Each row of a before or after table is a point. The points were changed in one or more steps. Then noise was added and the rows were shuffled. The steps act on how far a point lies along the listed directions, d1 being the first. Write out the steps. A step turns or swaps two directions, mirrors them in a line or flattens them onto one, adds a multiple of one to another, or multiplies one. Angles are multiples of 10 degrees, from the lower direction toward the higher: turns from -170 to 170, lines from 10 to 170 but not 90. Use the fewest steps. Two steps may share a direction if one is a turn and the other turns, adds or multiplies; they go together, in the order done. Otherwise the lowest direction goes first.

Directions:
(1): [-0.33, -2.50, -0.37]
(2): [-1.20,  0.48, -2.20]
(3): [-2.22,  0.11,  1.24]
Before:
array([[ 0.27,  0.15,  0.19],
       [-0.48, -0.11, -0.31],
       [ 0.18,  0.24, -0.08],
       [-0.80, -0.14,  0.31],
       [-0.29,  0.38, -0.41],
       [-0.52, -0.23,  0.40],
       [ 0.16,  0.68, -0.74],
       [-0.85, -0.34,  0.52],
       [ 0.00,  0.59,  0.77],
       [-0.67, -0.36, -0.58],
       [ 0.17, -0.05,  0.18],
       [-0.27, -0.25, -0.31],
       [-0.52,  0.43, -0.63]])
After:
array([[-0.49, -0.05, -0.29],
       [-0.79, -0.24,  0.56],
       [-0.50, -0.18,  0.41],
       [ 0.22,  0.20, -0.09],
       [-0.53,  0.32, -0.63],
       [-0.65, -0.21, -0.56],
       [ 0.27,  0.09,  0.16],
       [ 0.15,  0.55, -0.78],
       [-0.80, -0.07,  0.34],
       [ 0.16, -0.09,  0.15],
       [-0.06,  0.40,  0.79],
       [-0.26, -0.16, -0.31],
       [-0.28,  0.27, -0.41]])
Steps: multiply d1 by 0.7

Directions:
(1): [ 0.73, -0.97,  2.54,  1.62,  0.69,  2.27, -0.21, -1.05]
(2): [-1.80, -0.70, -1.38,  1.93, -0.29, -0.55, -1.91, -1.99]
(3): [ 1.20,  0.62,  0.57,  0.85,  0.47, -2.35,  1.98, -2.20]
(4): [-1.21, -1.64,  2.33, -1.93, -0.83, -1.58, -0.82, -0.48]
(5): [-0.80, -1.11,  0.02,  0.48,  3.53, -1.04,  0.01,  1.31]
(6): [ 0.40, -2.49, -1.72, -1.56,  0.42,  1.17,  1.35, -1.49]
Before:
array([[-0.26,  0.11, -1.09,  0.37,  0.18, -0.89,  0.13, -0.61],
       [ 0.19,  0.19,  0.54, -0.11, -0.25,  0.49, -0.22,  0.51],
       [-0.52, -0.31, -0.74, -0.48, -0.55, -0.33, -0.50, -0.58],
       [-0.07,  0.15, -0.32,  0.10, -0.55,  0.01, -0.17, -0.73],
       [ 0.32, -0.26, -0.32,  0.25,  0.18,  0.84,  0.34,  0.03],
       [ 0.10,  0.40,  0.30, -0.12, -0.01, -0.54,  0.04,  0.51],
       [ 0.22,  0.02, -0.49,  0.39, -0.54,  0.82, -0.17, -0.10],
       [ 0.20,  0.50, -0.07, -0.43, -0.60, -0.74,  0.38, -0.22],
       [ 0.07,  0.50, -0.60,  0.38,  0.18, -0.63,  0.42, -0.60],
       [-0.16, -0.36,  0.18,  0.25,  0.08, -0.53,  0.43, -1.00]])
After:
array([[ 0.00,  0.13, -0.27,  0.00, -0.49,  0.02, -0.12, -0.68],
       [ 0.10,  0.39,  0.34, -0.03,  0.01, -0.55, -0.02,  0.46],
       [ 0.16,  0.50, -0.05, -0.41, -0.61, -0.77,  0.34, -0.24],
       [ 0.26, -0.33, -0.32,  0.27,  0.21,  0.80,  0.31,  0.06],
       [-0.11, -0.30,  0.24,  0.14,  0.11, -0.53,  0.48, -0.87],
       [-0.41, -0.29, -0.61, -0.59, -0.52, -0.27, -0.36, -0.48],
       [ 0.32,  0.03, -0.50,  0.36, -0.49,  0.83, -0.15, -0.06],
       [-0.12,  0.15, -0.98,  0.25,  0.21, -0.89,  0.23, -0.50],
       [ 0.08,  0.20,  0.48, -0.04, -0.23,  0.54, -0.34,  0.46],
       [ 0.11,  0.51, -0.56,  0.34,  0.19, -0.59,  0.44, -0.52]])
Steps: multiply d2 by 0.7

Directions:
(1): [-1.51, -1.11, -1.12, -0.94, -0.60,  2.64,  1.43, -2.75, -0.58,  0.45,
 -1.51, -0.76]
(2): [ 0.42, -0.74, -2.08, -0.87,  1.47,  1.69, -1.95,  2.09, -0.91,  2.18,
 -0.61,  1.05]
(3): [-1.77, -0.52, -0.77,  2.52, -0.52,  1.15,  0.37,  2.04, -1.96, -2.42,
  0.13, -0.18]
(4): [ 1.07,  2.41, -0.71,  1.10, -2.13,  1.95,  0.18,  0.30,  2.08, -0.14,
 -0.94,  1.90]
(5): [-0.73, -0.71, -1.41,  0.28,  1.91, -0.56,  3.47,  0.99,  1.99,  0.46,
  0.71,  1.07]
Before:
array([[-0.55, -0.71,  0.05, -0.62,  0.62, -0.60,  1.04, -1.22, -0.21,
         0.09, -0.05, -0.76],
       [-0.45,  0.02,  0.27,  0.53, -0.73,  0.44,  0.75, -0.16, -0.19,
        -1.38, -0.05, -0.38],
       [ 0.00,  0.13,  0.47,  0.56, -0.11, -1.20,  0.54, -0.19,  0.54,
        -0.38,  0.73, -0.19],
       [-0.70,  0.01, -0.01, -0.03, -0.35,  0.63,  0.37, -0.27, -0.38,
        -0.27, -0.49, -0.11],
       [-0.07, -0.45,  0.19, -0.15, -0.24, -0.03,  0.69, -1.24,  0.03,
        -0.07, -0.06, -0.39],
       [-0.05, -0.22, -0.76, -0.38, -0.17,  1.03, -0.29,  0.05, -0.31,
         0.69, -0.58,  0.10],
       [ 0.39,  0.20, -0.36, -0.27, -0.11,  0.56, -0.30, -0.21, -0.08,
         0.70, -0.31,  0.33],
       [ 0.03,  0.44,  0.10, -0.11, -0.29, -0.61,  0.73, -0.28,  0.78,
        -0.43, -0.10,  0.25],
       [-0.20, -0.15,  0.48,  0.03, -0.38, -0.43,  0.01, -0.53, -0.10,
        -0.02,  0.16, -0.18],
       [-0.25,  0.34,  0.39,  0.15, -0.72, -0.06,  0.60, -0.85,  0.33,
        -0.48,  0.09, -0.33]])
After:
array([[ 0.84,  0.16, -0.31, -0.88, -0.28,  0.58,  0.20, -1.16,  0.86,
         1.11, -0.46,  0.41],
       [ 1.14,  0.79, -0.32, -0.42,  0.10, -0.41, -0.36, -0.01,  1.52,
         1.41,  0.15,  0.90],
       [-1.17, -0.93, -0.07,  0.43, -0.27,  0.24,  0.48, -0.07, -1.32,
        -0.96, -0.07, -0.92],
       [ 0.57,  0.44, -0.52, -0.83, -0.05,  0.69, -0.48, -0.35,  0.60,
         1.19, -0.31,  0.48],
       [ 0.97,  0.95, -0.10, -1.26, -0.32,  0.13,  0.85, -1.87,  1.92,
         1.28, -0.69,  0.55],
       [-0.58, -0.10, -0.18, -0.14, -0.27,  0.70,  0.15, -0.06, -0.49,
         0.02, -0.52, -0.04],
       [-0.47, -0.56, -0.04,  0.30,  0.09, -0.04,  0.09, -0.09, -1.05,
        -0.32,  0.12, -0.41],
       [ 0.27, -0.02, -0.59, -0.27, -0.16,  1.10, -0.18,  0.35,  0.07,
         0.11, -0.38,  0.37],
       [ 0.51,  0.39,  0.10, -0.45, -0.45,  0.02, -0.45, -0.49,  0.67,
         0.91, -0.23,  0.45],
       [ 0.41,  0.25, -0.68, -0.78,  0.39, -0.14, -0.08,  0.35,  0.58,
         0.85, -0.31,  0.65]])
Steps: turn d2 and d4 by -130 degrees; add -1.5 times d4 to d3

Directions:
(1): [ 0.72,  0.39, -2.14, -2.14, -1.52,  2.02, -0.36,  0.41, -0.77, -0.88,
 -0.33,  2.93, -1.06, -0.06, -0.49,  2.84,  1.14, -2.10,  0.71,  1.05]
(2): [ 1.46, -0.16,  0.61, -2.51,  0.35,  1.27,  0.43, -2.05,  1.41,  1.70,
 -0.94,  1.47,  3.07,  0.77, -0.18,  0.29,  0.41,  3.09, -0.52,  0.62]
(3): [-0.35,  3.62,  0.37,  0.91, -0.79, -1.47,  0.24,  0.43, -1.89, -0.55,
 -2.93,  0.65,  0.70, -1.06,  0.18, -0.19, -0.56,  1.57,  2.16,  2.02]
(4): [-0.62, -0.23,  0.07, -1.35, -2.51, -3.32, -3.34, -0.47,  1.23,  0.29,
 -0.73,  0.37, -0.45, -1.34,  1.31,  0.79, -0.04,  0.30, -2.38, -0.23]
(5): [ 1.68, -3.07, -0.06,  0.04,  0.83,  0.04, -0.08,  0.88, -0.70,  0.31,
 -4.80, -0.01, -0.32, -0.58, -0.86, -1.53,  0.10, -1.33, -0.78,  0.09]
(6): [-1.45,  1.00, -2.51,  0.09,  0.48, -1.33,  1.26, -0.09,  2.44,  1.26,
 -0.10,  3.04, -0.88,  1.02, -0.20, -3.29, -0.13, -0.84, -0.05,  0.20]
Before:
array([[ 0.03,  0.19, -0.53, -0.05, -0.85, -0.19, -0.44,  0.15, -0.53,
        -0.47, -0.38,  0.16, -0.61, -0.34, -0.04,  0.75,  0.18, -0.78,
         0.05,  0.31],
       [ 0.47,  0.11,  0.13, -0.34, -0.53,  0.24, -0.42,  0.11, -0.04,
        -0.20, -0.13, -0.13, -0.04, -0.49,  0.31,  0.87, -0.16,  0.06,
         0.17,  0.12],
       [-0.43, -0.06,  0.73,  0.23, -0.20, -0.23, -0.77, -0.12, -0.45,
        -0.70,  0.43, -1.46,  0.25, -0.15,  0.42,  0.76,  0.00,  0.48,
        -0.27, -0.24],
       [-0.57,  1.09, -0.10,  1.21,  0.47, -0.04,  0.84,  0.33, -0.26,
        -0.25,  0.98, -0.48, -0.27,  0.10,  0.15, -0.87, -0.31, -0.19,
         0.88,  0.29],
       [-0.41,  0.38, -0.62, -0.04, -0.18,  0.04, -0.18,  0.03,  0.09,
        -0.11,  0.63,  0.31, -0.18,  0.16,  0.04, -0.23, -0.08, -0.26,
         0.12, -0.17],
       [-0.51,  0.83,  0.02,  0.01,  0.15,  0.22,  0.97,  0.00,  0.18,
        -0.08,  1.42, -0.15,  0.07,  0.31,  0.01,  0.08, -0.14,  0.10,
         0.38,  0.11],
       [ 0.53, -0.06,  0.13, -0.23,  0.07,  0.21, -0.06, -0.12, -0.43,
         0.12, -0.75,  0.01,  0.38, -0.14, -0.19,  0.48,  0.02,  0.61,
         0.07,  0.05],
       [ 0.11, -0.72,  0.00, -0.13, -0.54, -0.42, -0.93,  0.42, -0.07,
        -0.21, -0.69, -0.37, -0.32, -0.10,  0.19,  0.38,  0.04, -0.47,
        -0.17,  0.09],
       [ 0.45, -1.01, -0.35,  0.05,  0.26,  0.02,  0.03,  0.57, -0.31,
         0.11, -0.47, -0.03, -0.55, -0.22, -0.16, -0.24,  0.11, -0.90,
        -0.33, -0.22],
       [ 0.47, -0.04,  0.17, -0.48, -0.15,  1.25, -0.23,  0.08, -0.68,
         0.00,  0.19, -0.04,  0.19,  0.01,  0.09,  1.09,  0.28,  0.15,
         0.38,  0.34],
       [-0.54,  1.07,  0.15,  0.63,  0.29,  0.07,  0.50,  0.24, -0.34,
        -0.46,  1.01, -0.96,  0.07,  0.34,  0.05, -0.06, -0.23,  0.57,
         0.83, -0.27]])
After:
array([[-0.23,  0.27, -0.71, -0.32, -0.44, -0.30, -0.50,  0.25,  0.21,
         0.52, -0.75,  1.12, -0.46, -0.03,  0.24, -0.34,  0.08, -0.39,
         0.02,  0.52],
       [-0.54,  0.59, -0.50,  0.31, -0.21, -0.77, -0.09,  0.07,  0.14,
         0.09,  0.04,  0.35, -0.46, -0.12,  0.10, -0.17, -0.18,  0.10,
         0.02, -0.09],
       [-0.54, -0.47, -0.60,  0.30,  0.91,  0.04,  0.72, -0.01,  0.55,
         0.11, -0.58,  0.25, -0.02,  0.63, -0.27, -1.45,  0.13, -0.35,
        -0.12, -0.09],
       [ 0.01,  0.50, -0.35, -0.46,  0.01,  0.44,  0.38, -0.12,  0.14,
         0.23,  1.28,  0.54,  0.21,  0.24,  0.17,  0.52,  0.28,  0.27,
         0.15,  0.03],
       [ 0.51, -0.73,  0.19, -0.37,  0.39, -0.25, -0.08, -0.12,  0.41,
         0.43, -1.51, -0.37,  0.61,  0.13, -0.12, -0.74, -0.08,  0.75,
        -0.40, -0.26],
       [ 0.39, -0.35, -0.06, -0.28, -0.03,  0.56, -0.29,  0.00, -0.59,
        -0.20, -0.38, -0.20,  0.23, -0.07, -0.13,  0.20, -0.04,  0.04,
         0.11, -0.09],
       [ 0.20,  0.84, -0.54,  0.10, -0.05,  0.51,  0.72, -0.11, -0.42,
        -0.15, -0.43,  0.55,  0.09,  0.17, -0.39,  0.12,  0.17, -0.05,
         0.86,  0.62],
       [ 0.58, -0.93,  0.48, -0.74, -0.08, -0.19,  0.01, -0.01,  0.05,
         0.23, -1.26, -0.28,  0.29, -0.39, -0.06, -0.01,  0.04,  0.07,
        -0.60,  0.15],
       [-0.27,  0.46, -0.45,  0.22,  0.21,  0.48,  0.60,  0.19,  0.10,
         0.01,  0.61,  0.25, -0.08,  0.75, -0.10, -0.15,  0.02, -0.21,
         0.87,  0.27],
       [ 0.88, -0.68,  0.84, -0.34,  0.32,  0.11, -0.14, -0.44,  0.18,
         0.55, -0.92, -0.51,  1.13, -0.22,  0.18, -0.42, -0.07,  1.23,
        -0.39,  0.31],
       [ 0.12,  0.41, -0.54,  0.09, -0.03,  0.06,  0.32,  0.39,  0.31,
        -0.01, -0.39,  0.43, -0.34, -0.21,  0.06, -0.37, -0.41, -0.40,
         0.49,  0.20]])
Steps: turn d1 and d3 by 30 degrees; turn d2 and d4 by 140 degrees; turn d5 and d6 by 170 degrees
